Every row gives one point. The window is the flat piece filled in between its corners: a triangle in 3 columns, a solid with four corners in 4, and so on. A path goes straight from each point to the next, and from the last back to the first. After which points does the path pass through the window?

Window, 4 rows:
1.2 -0.3 -0.7 -2.1

2.0 -10.0 2.5 0.2

-2.9 3.4 0.5 5.6

5.7 3.6 -0.2 -1.4
Path:
(1): 4.3 -8.1 -1.7 2.3
(2): 1.5 -2.4 -2.2 3.6
(3): 0.1 0.6 2.1 1.1
(4): 1.1 -5.8 5.1 -4.0
(5): 4.3 -6.1 -1.8 3.9
(6): -0.4 -1.5 -3.4 4.5
(7): -1.2 -3.9 5.9 0.8
(8): 5.8 0.7 3.1 -4.7
(9): 5.4 -0.8 -2.7 0.9
(10): 2.4 -3.5 -1.9 -2.3
(11): 4.9 -0.3 3.4 -2.3
(12): 0.1 2.4 4.6 -1.7
(13): 1.5 -5.2 -2.2 0.7
(14): 3.3 -3.7 -5.6 0.9
(15): -0.1 -1.6 3.7 -1.2
(16): -0.3 -6.2 4.8 -2.2
Through the window after points: 2, 4, 12, 14, 16

Window, 6 rows:
5.8 -0.2 -1.7 4.3 -9.4 -0.2

7.4 0.1 2.3 0.3 -3.6 -2.4

-4.6 -0.7 5.6 0.6 3.2 -4.7

-3.5 -0.5 3.4 1.0 2.5 3.1

-2.8 -0.2 1.7 3.9 7.9 -2.0

-1.0 -3.7 0.6 -2.6 0.1 -2.9
Path:
(1): 3.7 -1.9 4.3 4.6 1.6 -2.9
(2): 0.5 -7.0 3.8 5.1 -3.8 1.3
(3): -2.7 3.3 2.4 -4.1 7.5 -4.2
(4): -1.8 4.1 -1.3 2.3 -2.4 -1.0
(5): -0.6 -2.8 3.4 0.2 1.2 1.1
(6): 2.1 -3.0 3.8 3.4 5.1 0.9
(7): -10.1 2.8 0.7 -1.2 8.3 -7.9
(8): -3.6 4.0 -1.6 3.7 3.6 -3.4
(9): 1.8 -3.0 3.8 1.9 2.3 -3.4
(10): 2.1 -5.5 6.7 3.0 0.7 -5.6
(11): -2.7 0.8 0.3 -3.2 -2.7 -0.9
(12): -1.8 0.3 0.3 -2.7 1.1 -0.7
(13): 1.4 -1.1 5.2 4.2 0.3 1.7
(14): -1.2 -6.0 3.7 -0.1 -2.1 -0.6
(15): 1.4 1.5 2.2 -0.3 -0.8 -4.4
(16): 0.8 -0.6 1.9 -3.2 -3.2 -2.7
Through the window after points: 4, 12

Window (8 x 8):
0.1 -5.1 -6.1 -4.4 -1.3 4.7 2.9 -2.3

0.1 -3.8 6.2 6.0 -0.4 -2.7 -6.8 -2.3

-0.3 5.5 3.1 3.2 -4.9 0.0 0.0 1.3

0.5 0.4 11.3 0.1 1.7 0.8 -3.5 3.2

-7.2 4.6 -1.7 -1.6 3.6 -1.5 2.4 -2.5

0.9 -0.2 -5.5 1.5 0.7 1.5 8.9 -4.8

0.4 0.2 3.9 3.0 0.6 6.2 -3.4 -2.0

-4.7 -3.8 -7.3 0.8 2.6 3.9 6.0 1.0
Path:
(1): -3.3 -0.4 2.9 4.6 -4.6 3.4 3.1 -2.4
(2): 0.0 3.1 -3.9 -1.0 2.5 -0.8 3.8 -1.7
(3): -3.2 -0.4 -5.7 5.2 2.1 -1.9 -8.9 4.2
(4): 0.0 -1.9 5.3 -2.1 0.7 5.2 6.1 -6.4
(5): -5.2 0.4 1.8 -0.2 -0.6 2.3 0.3 -2.0
(6): 0.0 2.2 1.7 0.8 2.2 0.9 -0.3 -0.1
(7): 3.8 -2.8 -3.4 2.9 2.6 1.9 -0.2 4.6
(8): -4.3 0.4 -2.3 0.0 0.4 1.3 6.1 -5.6
(9): -3.0 -3.7 3.8 2.1 -0.3 -0.1 2.2 -1.7
(10): 0.1 6.3 1.4 -2.9 3.7 1.3 -5.6 1.5
(11): -1.6 5.6 -1.3 2.4 2.8 0.6 -0.8 1.8
(12): -2.3 -2.7 -1.5 0.0 -1.5 2.9 2.6 -4.5
Through the window after points: 1, 5, 7, 9

Window:
-5.4 -6.4 2.3 -1.1 1.1 -1.7 1.6 1.9 -3.7

-3.8 -2.4 0.6 3.1 2.0 6.1 -5.3 2.2 0.6

2.5 -1.2 0.1 -5.2 -5.1 -4.9 4.9 -7.5 -4.7

3.0 -1.8 4.7 -6.1 -5.7 -1.1 11.2 -0.4 -2.7

1.7 -3.4 1.0 4.9 1.2 -1.2 -3.0 2.5 0.0

-1.5 1.9 -0.1 2.7 6.1 1.5 2.0 2.7 3.4

0.1 -5.6 0.9 -1.6 4.5 1.5 -2.9 1.4 2.8

2.0 -5.1 -1.8 -3.5 -1.0 0.5 6.6 0.0 -6.4

1.0 2.3 2.4 -0.3 5.1 0.8 -4.5 3.8 -1.1
Path:
(1): -0.5 -3.1 2.3 1.1 4.8 3.0 -2.1 1.1 -0.1
(2): -8.1 -2.3 -1.6 1.9 -3.5 -2.3 2.7 9.6 -1.4
(3): -3.6 -5.0 1.1 -3.5 0.5 -0.3 -2.2 2.7 -0.2
(4): 2.0 -4.4 2.9 5.1 5.1 0.2 7.0 -2.3 -3.4
(5): -2.8 -2.0 0.5 3.0 7.8 3.4 0.9 0.8 -1.0
(6): 0.6 -3.3 1.9 -0.3 -2.3 -0.5 -1.4 4.4 0.3
(7): 2.8 1.3 -2.9 -7.3 -0.1 -4.9 2.0 2.8 2.2
(8): -0.5 -3.1 4.4 1.8 1.8 3.9 0.6 0.8 -3.9
Through the window after points: 3, 7
